Rows are points. To make a cloud, some directions were put in groups of two or more. Within a group, all points are equally far from the middle, so they leave a hole (a ring in 2 directions, a hollow ball in 3). The other directions are filled evenly. Then the cloud was stretched, turned, moved and blurred a little. Count the holes, and give their numbers of directions, smallest first.
In the rows, 128 means zero.

Cloud (22 x 3):
[[ 85 165 109]
 [120  91 173]
 [189  83 114]
 [148  83 180]
 [ 86 152 134]
 [169  87 173]
 [115  72  86]
 [170  88 173]
 [178 174 107]
 [151 149 174]
 [ 92 142 149]
 [179 125  99]
 [120 140 174]
 [ 93  85 129]
 [165  98  84]
 [173 133  93]
 [164 176 164]
 [ 95 107 102]
 [109 118  84]
 [178 164 106]
 [131 105 177]
 [175 182 149]]
Holes: 1 (2)

Cloud (28 x 4):
[[124 171 108  68]
 [153 110  69  83]
 [178 141 101 100]
 [110 151 134 178]
 [128 188  95 134]
 [149 149 107 179]
 [ 74 119 149 113]
 [166  94  62 160]
 [149 161 148 152]
 [ 87 114 136 171]
 [132  64 136 123]
 [ 97 173  69 135]
 [181 119  78 121]
 [133 161 163  98]
 [140  68 117 101]
 [146 171  81  93]
 [106  78  87  88]
 [115 161  95  63]
 [143 119  76 187]
 [ 88 182 138 129]
 [127  81  95 190]
 [105  85  76 180]
 [112  99 155  96]
 [142 158 138  75]
 [ 78 116  59 145]
 [109  56  81 145]
 [161 163 146 113]
 [163 166 111  94]]
Holes: 1 (4)

Cloud (51 x 6):
[[161 103 102 125 132  83]
 [106 133 114 115  64 148]
 [162 125 203 162 137 104]
 [140 152 161 166 129  87]
 [ 95 186 141  82  95 162]
 [ 88 191 106 114 128 104]
 [176 148 124 137 163 198]
 [215 149 128 135 128 143]
 [ 97 157 170 113 148 174]
 [127 151 130 147 102 205]
 [116 111 134  36 180  87]
 [152 175 100 117 195 161]
 [136 122 116 184 141 116]
 [ 87  79 129 123 115 131]
 [ 97 111 165  97  63 161]
 [102  99 112 159 128 118]
 [101 128 189 101 159 146]
 [125 163 121  84  94 105]
 [140 174 164  77 145 106]
 [ 89 185 145  59 106 160]
 [ 89 178 149 124  89  70]
 [140 144 192 117 177 161]
 [143 124  89 120  81  75]
 [155 154  71 186 136 141]
 [ 83 172  98 165  48 128]
 [107 148 100  83 167  95]
 [122 162 171 128  87  65]
 [120 123 157 121 163 161]
 [ 96 160 143 183 180 111]
 [145 118 130 166  61  59]
 [147 234 148 104 129 102]
 [131 168 137 116 130  91]
 [113 111 143  45 162  67]
 [144 148 182  89 112  64]
 [162 162  97 149 155 173]
 [141 137 167 123 152 138]
 [177 173 136 173 124  75]
 [117 153  66 187 101 129]
 [152 171 188 114 158 186]
 [146 104 119 121 144 106]
 [136 180  64  90 135 116]
 [132 146  76 119 130 168]
 [104 158 171 127  83  28]
 [164 171 138  69  95 107]
 [ 92 183  84 114 151 105]
 [171 128 165 167 125 125]
 [126 168  70 206 135 178]
 [162 150 132 189 140  98]
 [118 115  84 111 129 147]
 [117 149 152 217 127 112]
 [ 70 139  87 151 109  72]]
Holes: 0

Cloud (80 x 8):
[[109 157 148 114 146 182 166 195]
 [ 74 117 104 138 163 162 144 161]
 [163 103 120 162  90 151 121  96]
 [189 184 130 128 124  95 170 162]
 [139 142 125 182 106 185 108 172]
 [131 135 119 182 150  63 133 186]
 [ 94 147  77 185  89 109 134 129]
 [100 180 157  67 137  82 123 155]
 [113 106 153 115 110 187 155 206]
 [106 175 141  74 149  60 104 141]
 [160  88 130 124  53  62 107 158]
 [125 147  62 132 140  57 129 123]
 [174 143 126 185 116  76 158 184]
 [146 140 209  75 175 135 114 179]
 [127 134 180 136 152  56  70 129]
 [163 151 199 112 135 128 126 208]
 [112 173 119 197 136 105 145 139]
 [ 95 135  99  93 129 176 141 108]
 [114 116 113  90 141 160 147  93]
 [157 161 167 177 129 114 145 198]
 [203 109 189 120 155 116 154 181]
 [ 96  97  96  83 121 104 101 104]
 [166 185 123 181 128  79 122 129]
 [ 93  86 200 102 145 182 169 175]
 [145  85 168 172 199 159 100 113]
 [138 118  71 102 146 124 139 129]
 [115 160 159 162  97 164 160 109]
 [109  71 186 199 143 120 173 153]
 [118 127  75 146 157  79 152 146]
 [124  86 152 196 156 174 133  97]
 [ 61 149 184  75 143 152 131 123]
 [126 126 129  85 109 180 136 102]
 [130  51 159 145 135  81  85 142]
 [121 107 100  67 122  60  85 147]
 [164  60 171 100  89 122 119 173]
 [ 72  92 166 115 183 176 155 161]
 [ 89 139 211  87 133 146 148 176]
 [110  63 112 106 140 115  71 171]
 [162  93  87 187  96 102 142 163]
 [149 147  90 190 100  71 154 156]
 [129  95 133 149 195 165 105 114]
 [106  95 140  78 153 149  58 164]
 [179 135 160  80 114  95 105 216]
 [199 104 190 112 174 146 156 159]
 [169  77 121 106  92 108 150 221]
 [166  99 134 188 152  94 143  96]
 [124 115 137 117  83 162 167 107]
 [111 147 166 119 155  99  45 114]
 [ 97 148 133 105  95 147 181 122]
 [153 133 158  97 198  90 138 184]
 [155 119 218 133 121 142  82 157]
 [ 98 129 115 137 179  97 185 112]
 [ 44 120 125  84 118 139  95 148]
 [149  71 137 184 117 167 123 153]
 [195 105 121 151 108 110 170 165]
 [131 193 125 109 150 137 162 204]
 [164 155  76 103 169 126  93 156]
 [189 154 182 140 154 104 181 183]
 [109 196 118 170 118 101 100 115]
 [ 62  67 169 147 164 150 113 146]
 [115 175 133  54 130 122  66 153]
 [ 95 101 122  95 143  76 131  92]
 [116 117  71 108 141 115 142 114]
 [153 158 105 145 182  94  86 174]
 [193 107 169 113 100  99  92 200]
 [129 186 147 120  66 112 105 157]
 [164  98  90 178  96 124 122 118]
 [120 102 138  75 123 142 146  92]
 [137 121 173 161 143 139  58 174]
 [ 80 189  83 162 134 113 117 129]
 [ 75  83 167 123 178 172  94 149]
 [119 135 150 186 107 161 178 120]
 [163 173 144 141 111  87 190 138]
 [143  69 148 159 155 137  71 154]
 [182 117  98 171 111 113  99 107]
 [ 89 127 148  88 149  78 175  97]
 [112 110 101 113 149 126 185 176]
 [146 133 121 141 162 111  78  70]
 [ 77 122  87 104 114  58 123 123]
 [134 198 136  95 168 173 128 124]]
Holes: 3 (2, 2, 3)

Cloud (82 x 8):
[[ 75 127 181 112 145 118  63 108]
 [114 131 133  82  78 169 143 151]
 [109 122 105 131 149 123  83 132]
 [ 71 157 183 146  99 186  91  53]
 [ 78 101 137 108 102 171 172 112]
 [138 178 194 198 146 190 148 116]
 [158 124 160 144 195 154 120  90]
 [ 79 154 197 140  85 184 114  78]
 [ 69 123 166 100 128 159 132  50]
 [ 90 160 149  94 102 131 134  53]
 [ 97 107 203 133 107 127 103 110]
 [159 132 170 135 120 211 104 107]
 [176 168 200 136 118 107  99 112]
 [115 105 196  92 137  95  85  70]
 [110 196 192 167 135 147 105  90]
 [177 143 200  79 123 100  75 102]
 [ 74 124 147 126 163 142 147 153]
 [157 132 183  59  96 115  76 116]
 [ 96 184 160 125 108 126 161 113]
 [127 135 190 143 151 123 181 134]
 [102 107 109 149 141 190 153 104]
 [179 130 177 166  86 175 113 161]
 [162 135 212 152 164 127 119  96]
 [136 112 107  78 147 104 104 156]
 [153  77 131 145 137 124  98 102]
 [159 111 159  95 103 162 103 170]
 [100 137 152 179  79 196 116  88]
 [191 161 177 102  70 167 139 127]
 [100 140 124 153  79 187 110  98]
 [137 119 121  80 166 133 166 114]
 [159 137 186 168 180 159 145 129]
 [136 127 173 106 205 169 120 104]
 [132 150 190 117  63 109  92 105]
 [ 88 109 138 107 162 119 167 116]
 [ 51 124 132 114 125 180 116  85]
 [134 101 141 157 186 148 100 110]
 [202 113 148 133 119 112 138 143]
 [123 111 180 146  67 128 104  51]
 [118 161 179 109 100 187 156 142]
 [177 152 175 103 173 126 136  95]
 [ 76 114 177 148 115 131  52  85]
 [ 99 148 106 118 157 163  85  85]
 [163 142 107 103 140 142 187 149]
 [110 161 176 192 115 201 130  77]
 [ 94 153 151 144  39 158 123 102]
 [164 157 202 118 159 107 114  77]
 [120  97 131  94 146 194 128 102]
 [ 64 141 143  92 103 172  95  81]
 [110 108 114 103 106 109  48  97]
 [ 87 148 161 159 130 131 150  50]
 [160 122 113 123 168 138 155 109]
 [ 64 101 152 130  75 166 122  97]
 [117 121 104  70  85 163 128 135]
 [146 156 153 125 174 175 137 157]
 [160 194 188 136 157 141  85  71]
 [ 79 169 169 127  79 170 102  71]
 [ 93 172 147 129 108 112 170 130]
 [139 163 200 195 105 190 193 104]
 [ 92 131 152 125 136 125 199 118]
 [ 84  93 103 139 171 141 159 135]
 [ 99 156 202 174  87 182 178  90]
 [152 150 196 141  72 160 148  57]
 [194 113 180 130  83 159 149 110]
 [169 173 144 122 129 178 167 157]
 [ 99  82  97 107 165 104 137 113]
 [107 127 113  73 106 138 179 106]
 [156 150 120  76 172 149 113 117]
 [154 121 169 201 148 152 134 148]
 [141 188 170 146 123 184  88  63]
 [146 137  84 108 127 149 179 143]
 [121  84 118 126 105 172 108  60]
 [173  96 156 130 103 184 145 118]
 [105 181 160 148 105 120 159  85]
 [140 128 128 169  69 127 106 142]
 [162 135 200 124 135 205 107  78]
 [157 146 198  86 101 101  84 110]
 [ 86 139 155 178 160 171 110  54]
 [ 86 154 140 160 148 134  79  94]
 [176 166 179 142 104 163 185  93]
 [177 119 150  95  89 151 115 177]
 [ 99 163 192 196  82 196 153  89]
 [ 86 188 177 121 111 159  95  54]]
Holes: 3 (2, 2, 3)

Cloud (105 x 9):
[[ 81 104 141  99 106 198 179  93 105]
 [105 146 109 148 159 192 133 202 152]
 [154 112 133 167 143  78  43  97 108]
 [131 109 100 144  81 138 150 158 109]
 [102 149 116 164 141 158 173 163 150]
 [142 101  66 147  92 102  83 140 159]
 [160 167  71  47 120 135 163  90  85]
 [124 105 157 121  87  85 126  95 101]
 [125 130 106 140 129 193 160 121 143]
 [171 141 146 101 156 138 145  97  94]
 [ 83 134 131 133 122 184 103 180 133]
 [ 93  75 145 108 138 153  91 177 140]
 [ 63 153 121 179 130 162 147  71 149]
 [131  61 121 113 135 131 145 178  73]
 [ 95 128 133  96 115 104 144 185 174]
 [102 135  82  87 128 158 141  73 138]
 [ 94 116  76 124 108 148 174  47 140]
 [ 77 166 135 134 111  87 151 160 107]
 [151 102 134 135 128  25  83 168 127]
 [100 111  97 148 105  69 113 183 150]
 [151 128  31  41  91 139 166 119 157]
 [134 198  31 188 121 132 162 129 135]
 [ 70 102  93 143 134 136  73 140 149]
 [173  90 143  72 148 110 157  85  94]
 [135 158  61 121 116  68 143 201 156]
 [158 122 105 165 147  92  97 218 155]
 [176 173  48 169 111  99 168 186 133]
 [153 156  96 172 155 123 119 143 145]
 [131 137  87  79 118 101 125 121 106]
 [161  98 168  63 164 124 118 113 103]
 [ 79 134 141 119 149 100 150 203 122]
 [170  68 167 167 142 193 140  66  70]
 [ 75 120  86  88 127 132 114 115 189]
 [172 142 179 169 171 144 117 129 124]
 [ 98 194  97 200 137  78 156 118 142]
 [173  46 127  76 115 110 102 165 151]
 [169  91 163 115 130  98 139 218 105]
 [129 124 104 136 123 109  95  50 191]
 [147 129 129 130  79 107 161 131  48]
 [119  42 138 110 122  43  63 190 105]
 [133  61  92 128 159 127 104 135 153]
 [127 178  74 107 142  90 208 183 151]
 [ 94  87 165  60  80  91  91 103 127]
 [ 93 102  79 134 132 155 169 217 119]
 [190  61 146 104 126 112  83 129 109]
 [114 108 148  86 142 208 106  79 123]
 [105 105 159 187  81 125 126 128 133]
 [157  50 127  93 107  95 137 183 126]
 [108  81  92 131 169 152  91 123 172]
 [180  93 137 100  81  88 152 182  88]
 [ 90 151  90 153 155 149 196 187 105]
 [100 151 101 159 127  56 120 162 151]
 [127 159 103 206 125 126 132 164 136]
 [187  96 125 122 116 142 100  99 114]
 [144 125 186 181 117 176 107  90 122]
 [ 78 151 137 175 131 146  94 193 154]
 [176 133 103 133  79 147 178  82  88]
 [150 138 209 146 175  72  96 152 109]
 [124 132 137 152 137 165  90 167 127]
 [118  81 165 101 113  79  63 177 130]
 [131 125  66  67 135 159 168 159 165]
 [111  59 166 146 113 127  50 139 111]
 [132 129 126 127  74 134  93  98 109]
 [ 89 155  91 119 145 104 139  80 170]
 [143 137 167 100 146 159 146 166 150]
 [133 133 135 166  79 167 152 153 114]
 [120 173  91 205 144 204 160 103 180]
 [174  86 106 115  88 123  68 113 151]
 [142 113 143 196 176 132  61  83 126]
 [190  88  88 140 140  94  66 181 112]
 [164 141 133 101 127  49  72 122 121]
 [130 184  91 180 104  90  80 140 193]
 [113 134 111 121 116 103 101  49 143]
 [102 176  91 139 204  85  92 177 168]
 [140  73 158 128 173  75  61 152 122]
 [131 108 138 130 116 139 171 158  87]
 [ 62  83 168 133 153 110 104 164  60]
 [186 140  65  83  86 103 125 150 171]
 [ 75  94 137 182 151 180 109 186 146]
 [111 105 174 151 101 100 119  63  91]
 [142 166 157 176 151 137 122  97  94]
 [ 87 143 179  59 112 114 162  98 122]
 [156 105 114 102  99 168 102 137  95]
 [177  91  92  74 121 136 131 129  81]
 [118  85 135 163 147  76 122 186 160]
 [111 182  76 104 108 115 181 187 157]
 [ 96  95 143  62 124 133 163 102 123]
 [141 129 141 138 191 160 126 107 134]
 [ 88 110  92 139 131 138 134 215 157]
 [116 108 142 117 181  91  50 189 132]
 [ 93  95 129 192 134 118 103 149 115]
 [ 70 131 102 101 117  83 114 203 178]
 [ 97 169 113 178 169 149 100 122 196]
 [122 128 124  62 119 108 140 108 101]
 [124 121  97 203 157 124  51 152 175]
 [116 131 145 182 150 100  87 205  94]
 [126 101 130 142 120 124 139 117  85]
 [ 94 172  97 182 124 117 120 164 188]
 [106 134  93 130 165 176 163 247 165]
 [156 114 147 112  95 120  62 102 148]
 [134  98  97  94 122 203 135  96 126]
 [150  86 141 102 123 163 117 123  91]
 [190  88  74 116 110 100 109 113 134]
 [155 114 103 151 181  86  95 161 173]
 [122 124 101 188 101 138  47 117 166]]
Holes: 0
